Each point is reached from the start by the listed moves, each made 0, 1 or 2 times, or once backwards (-1), plus a little noise. Is the number of moves made odd or even? Then give how often each move was made.

Moves:
(1): [60 10]
(2): [-10  55]
Start: [-29   0]
Points:
[-25   1] -> even (0, 0)
[34 14] -> odd (1, 0)
[-19 -56] -> odd (0, -1)

Moves:
(1): [19 -4 -3 -2  0  1 -3  1  2  2  2]
(2): [ 0 20 -4  1  4  1 -3 -1  1  1  2]
(3): [ 1  3 17 -2 -2  0 -2  1 -2 -2  3]
(4): [ 1  1  1 12  0 -2  1  3  2  0 -1]
(5): [ 1 -4  1  0 19  4  1  3 -1  0 -1]
(6): [ 2 -2  0  2 -1 18  2 -2  1  4  4]
(7): [ 0  3  0 -3  3  1 20  0  2  2  3]
(8): [ 0  2 -3 -2 -2  1 -2 21 -2 -1 -1]
Start: [-4 -8 -3 -8 10 -3 -3  0 -4 -2  1]
Points:
[ 21  11 -12   2  11  34  14  18   2  10  12] -> odd (1, 1, 0, 1, 0, 2, 1, 1)
[ -3   2 -20  -7  60   6  19 -20   1   6   4] -> even (0, 1, -1, 0, 2, 0, 1, -1)
[  0  -7 -24   1  49  42 -20  -1  -3   8   2] -> odd (0, 1, -1, 0, 2, 2, -1, 0)
[-19 -23 -17  13  26  33  48  44  -2   6   3] -> even (-1, -1, -1, 2, 1, 2, 2, 2)

Moves:
(1): [22 -1 -2  3  5 -3  4  1 -2  2  5 -3 -5  1  0 -2 -6]
(2): [ 0 17 -2  1 -1  0 -4  2 -4  1 -4 -2 -3  6 -4 -4  0]
(3): [ 0 -3 22  0 -1  1  0  0 -5  1  1 -1  3  2 -1  3  0]
(4): [ 0 -1 -3 16 -3 -4 -1 -1  1 -2 -4 -3  3  5  1  0 -5]
(5): [-2  2  2  4 15  3  0 -5  2  4 -4  0 -2 -1  0 -1  2]
(6): [ 2  0  0  3 -3 15 -1  3  2  2  1  0  3  0  1 -2  0]
(7): [-10   2  -3   0   0  -1  27   2   0  -2   0  -5   0   1   6  -3  -7]
(8): [-2 -3  0  1  2  0 -2 20 -1  3 -4  3 -2 -3 -3 -1  8]
(9): [ 1  5  2  0 -1 -2  2  2 13 -2 -1 -1 -2 -1 -1  1 -2]
(10): [-3 -2  0  4 -5 -1 -2 -2 -1 20  7 -2 -3  1 -6  5  0]
(11): [-2  5 -3  6  6 -3 -1  4  3 -5 18  3  1  2  0  0  5]
(12): [ 3  5 -1  4 -5  1  4 -3 -1  2 -2 25 -2  5  1  0  9]
(13): [ 2  1 -2 -2  1 -3  3  0  2  3  1 -1 16  0  0 -2 -1]
(14): [ 1 -5 -1 -3  2  1  1  2  2 -3  0 -1  1 16 -1  6  1]
Start: [-14  -1 -11  -6   3   0  -1  -9   0  11   2   0  12   1   6   0  -5]
Points:
[-32  -2   3   3 -16  -8   7  -4   5   3  38  60  38  10  12   8  23] -> odd (-1, -1, 1, 0, -1, 0, 0, 0, 0, 0, 2, 2, 1, 0)
[-42  29  30  -1   7  27  20 -18 -11  45 -27   8  29  36  -2   2   2] -> even (-1, 2, 2, 0, 2, 1, 1, 0, 0, 1, -1, 1, 1, 1)
[-31  24   5  -3  31  15  56  -5  17  18  -6 -19  44  26  12  -7 -16] -> odd (0, 1, 1, 0, 2, 1, 2, 0, 1, 0, 0, 0, 2, 1)
